Rows are points. Each copy is the shape, with its points in the same order, stretched, turned, moved and blurred by noise. Is it also mirrored, or only turned?
(in the rows, 100 means zero)

Shape:
array([[ 83,  92],
       [ 85, 104],
       [178,  67],
       [ 85, 112],
       [ 80,  83],
       [108,  93]])
Copy 1:
array([[ 92, 127],
       [ 98, 131],
       [104,  19],
       [108, 131],
       [ 77, 125],
       [ 99,  98]])
Copy 1 is: only turned
Copy 2:
array([[ 98,  90],
       [107, 100],
       [ 21, 157],
       [112, 105],
       [ 89,  83],
       [ 83, 115]])
Copy 2 is: mirrored
Copy 3:
array([[ 73, 114],
       [ 83, 117],
       [ 97,  18],
       [ 90, 120],
       [ 62, 111],
       [ 87,  92]])
Copy 3 is: only turned
Copy 4:
array([[ 90,  90],
       [ 97,  94],
       [ 44, 195],
       [108,  91],
       [ 83,  85],
       [ 87, 121]])
Copy 4 is: mirrored

Shape:
array([[  6,  72, 105,  95],
       [120,  77,  79,  84],
       [111,  99, 112,  56],
       [116, 135, 134, 115],
       [120, 135,  90,  85],
       [ 75,  80,  78, 114],
       [106,  95,  83, 125]])
Copy 1:
array([[ 69, 163,  83,  78],
       [ 99,  82,  84,  77],
       [120,  87, 109,  68],
       [128, 101, 125, 132],
       [ 99,  75, 130, 102],
       [ 77, 106,  81, 100],
       [ 90,  85,  83, 110]])
Copy 1 is: mirrored
Copy 2:
array([[  5, 155, 117, 140],
       [ 83,  62,  71,  83],
       [ 91, 101,  41,  92],
       [138, 102,  92, 122],
       [128, 100,  86,  69],
       [ 62,  89, 118, 108],
       [ 96,  74, 115, 101]])
Copy 2 is: mirrored
Copy 3:
array([[174,  50, 145,  41],
       [ 80,  67,  64,  93],
       [ 66, 104,  87,  55],
       [ 68, 138, 133, 100],
       [ 85, 139,  75,  98],
       [131,  58,  95,  97],
       [103,  78,  90, 119]])
Copy 3 is: mirrored
Copy 4:
array([[ 87,  10,  60,  81],
       [ 48,  92, 127,  83],
       [ 86, 101, 117,  53],
       [134, 106,  99, 107],
       [ 81, 125,  98,  96],
       [ 56,  59,  95, 110],
       [ 69,  84, 110, 127]])
Copy 4 is: mirrored

Shape:
array([[100, 145, 117,  94, 106, 109],
       [ 86, 124, 104, 111,  98, 104],
       [ 83,  72,  97, 127, 109, 113],
       [ 83,  86, 118, 108, 110, 107],
       [ 93, 107,  65, 106, 136, 117],
       [ 77,  81, 107,  92, 124,  72],
       [ 80, 146,  67,  96,  93, 109],
       [118, 107,  98, 137,  93,  99],
       [ 91,  81, 117,  88,  91,  90],
       [113, 110,  86,  88,  94, 106],
       [104,  74,  32,  95, 175, 101]])
Copy 1:
array([[ 99, 130, 138, 106,  90, 108],
       [ 83, 111, 105, 111,  88, 105],
       [ 78,  87,  79, 119, 110,  73],
       [ 77,  95, 106, 102,  98,  64],
       [ 83, 109, 100, 112, 135, 111],
       [ 80, 116,  90,  65, 115,  60],
       [ 80, 116, 106, 101,  88, 152],
       [118,  97,  79, 127, 101,  95],
       [ 97,  95, 109,  77,  94,  72],
       [116,  94, 110,  99, 108, 115],
       [ 94, 110,  71,  87, 195,  96]])
Copy 1 is: only turned
Copy 2:
array([[ 64, 131, 109,  86,  98,  83],
       [ 75, 122,  97, 102,  78,  99],
       [ 96, 100,  82, 116,  83, 143],
       [ 72, 100,  90, 110,  98, 127],
       [110, 113,  69,  76,  88,  98],
       [ 58,  75,  78,  92,  95, 107],
       [ 96, 136,  78,  97,  62,  60],
       [ 97, 106, 124, 105,  71, 124],
       [ 70,  84,  97, 125, 102, 110],
       [102, 104, 104, 107,  96,  86],
       [135,  78,  49,  50, 104, 104]])
Copy 2 is: mirrored
Copy 3:
array([[121, 146, 107, 109, 109,  79],
       [ 96, 133,  99, 111,  98,  83],
       [ 68, 114, 109, 118,  86, 122],
       [ 86, 126, 124, 121,  81, 104],
       [ 67, 120, 107,  69, 115, 121],
       [ 77, 100, 142,  98,  82,  82],
       [ 88, 136,  72,  68, 103,  76],
       [109,  98,  84, 125, 108, 111],
       [105, 108, 121, 108,  62,  89],
       [113, 112,  92,  80,  88,  99],
       [ 45,  84, 131,  30, 126, 143]])
Copy 3 is: only turned
Copy 4:
array([[113, 140, 116, 111, 118,  81],
       [ 81, 120, 111, 110, 113,  78],
       [ 54,  91,  87, 120, 115, 109],
       [ 77,  97, 110, 119, 123, 110],
       [ 71, 116,  64,  83, 133,  92],
       [ 89,  66, 108,  98, 137,  97],
       [ 69, 139, 103,  70, 109,  59],
       [ 88, 108,  80, 134,  85,  82],
       [ 91,  82, 122, 105, 101, 112],
       [101, 117,  93,  91,  90, 100],
       [ 72,  81,  17,  56, 153, 109]])
Copy 4 is: only turned

Shape:
array([[106,  37, 142, 127, 102, 176,  82, 113,  62],
       [127, 146,  78,  96, 104, 103, 118, 172,  84],
       [ 98, 148,  89, 110, 106, 118,  91,  64,  89],
       [118, 104,  53,  47, 135,  71, 104, 125, 111],
       [ 80, 138, 127,  78, 104,  63,  60, 120, 102],
       [115,  97,  68, 119, 131,  97,  76, 101, 104],
       [119, 164,  92,  95, 160, 132, 114,  65, 120],
       [ 62,  88,  74,  70, 107,  51,  95, 137, 117],
       [ 92, 105, 146, 116, 169,  83, 117, 148,  23],
       [130, 122,  71,  74,  89,  73, 104,  85, 118],
       [139, 108,  70,  65,  90, 101, 175,  93,  71],
       [ 68, 124,  42, 160,  93, 117,  47, 144, 149],
       [ 71,  51,  86,  96,  91,  96,  24,  41,  94],
       [132, 110,  84, 122,  78,  66, 110,  57, 107],
       [124, 109,  80, 138,  53, 108,  55,  56,  67]])
Copy 1:
array([[103,  57, 150,  93,  77, 185, 101,  60, 112],
       [101,  86,  62, 117, 136, 109, 105, 166,  71],
       [109, 114,  65, 106, 149, 106,  56,  63,  91],
       [ 76,  75,  73,  88, 110,  47,  91, 152,  88],
       [ 76, 146, 120, 139, 126,  86,  75, 124,  98],
       [107,  69,  87, 122, 114,  89,  64, 106, 116],
       [ 98,  84,  73,  88, 194,  88,  81,  61,  93],
       [ 68, 111,  77, 128,  71,  58, 105, 139, 107],
       [ 48,  45, 131, 177, 119, 132,  83, 106,  35],
       [123, 118,  72,  93, 125,  48,  80, 115,  81],
       [110,  81,  42,  59, 106,  81, 111, 111,  17],
       [128, 106,  51, 151, 116, 109,  95, 130, 189],
       [ 93, 126, 120, 107,  62, 103,  33,  56, 141],
       [152, 121,  83, 116, 110,  57,  65,  81,  71],
       [155, 135,  82, 107, 100, 126,  33,  78,  95]])
Copy 1 is: only turned
Copy 2:
array([[136,  60, 126, 195, 116, 129,  83, 146,  78],
       [181, 151,  72,  75,  88, 110,  89, 112, 118],
       [ 79, 139,  95, 111, 110, 103, 122,  82,  83],
       [119,  87,  39,  51, 107, 122,  85,  80, 105],
       [ 95, 104,  92,  62, 112,  85,  42,  85,  86],
       [110,  85,  56, 109, 152, 102, 104,  82, 110],
       [ 53, 127, 102,  71, 108, 125, 136, 102, 129],
       [ 91,  74,  25,  74, 111,  74,  46,  87, 101],
       [157,  84, 117,  88, 122,  81,  96, 188,  61],
       [113, 109,  61,  75,  97,  98, 107,  32,  96],
       [139, 101,  65,  94,  34, 101, 154,  95,  98],
       [ 97, 153,  24, 151, 181,  88,  45,  71, 145],
       [ 47,  44,  56, 150, 157,  93,  65,  36,  53],
       [119,  88,  89,  99, 104,  54, 143,  40, 111],
       [126, 107,  95, 165, 134,  88, 123,  35,  59]])
Copy 2 is: only turned
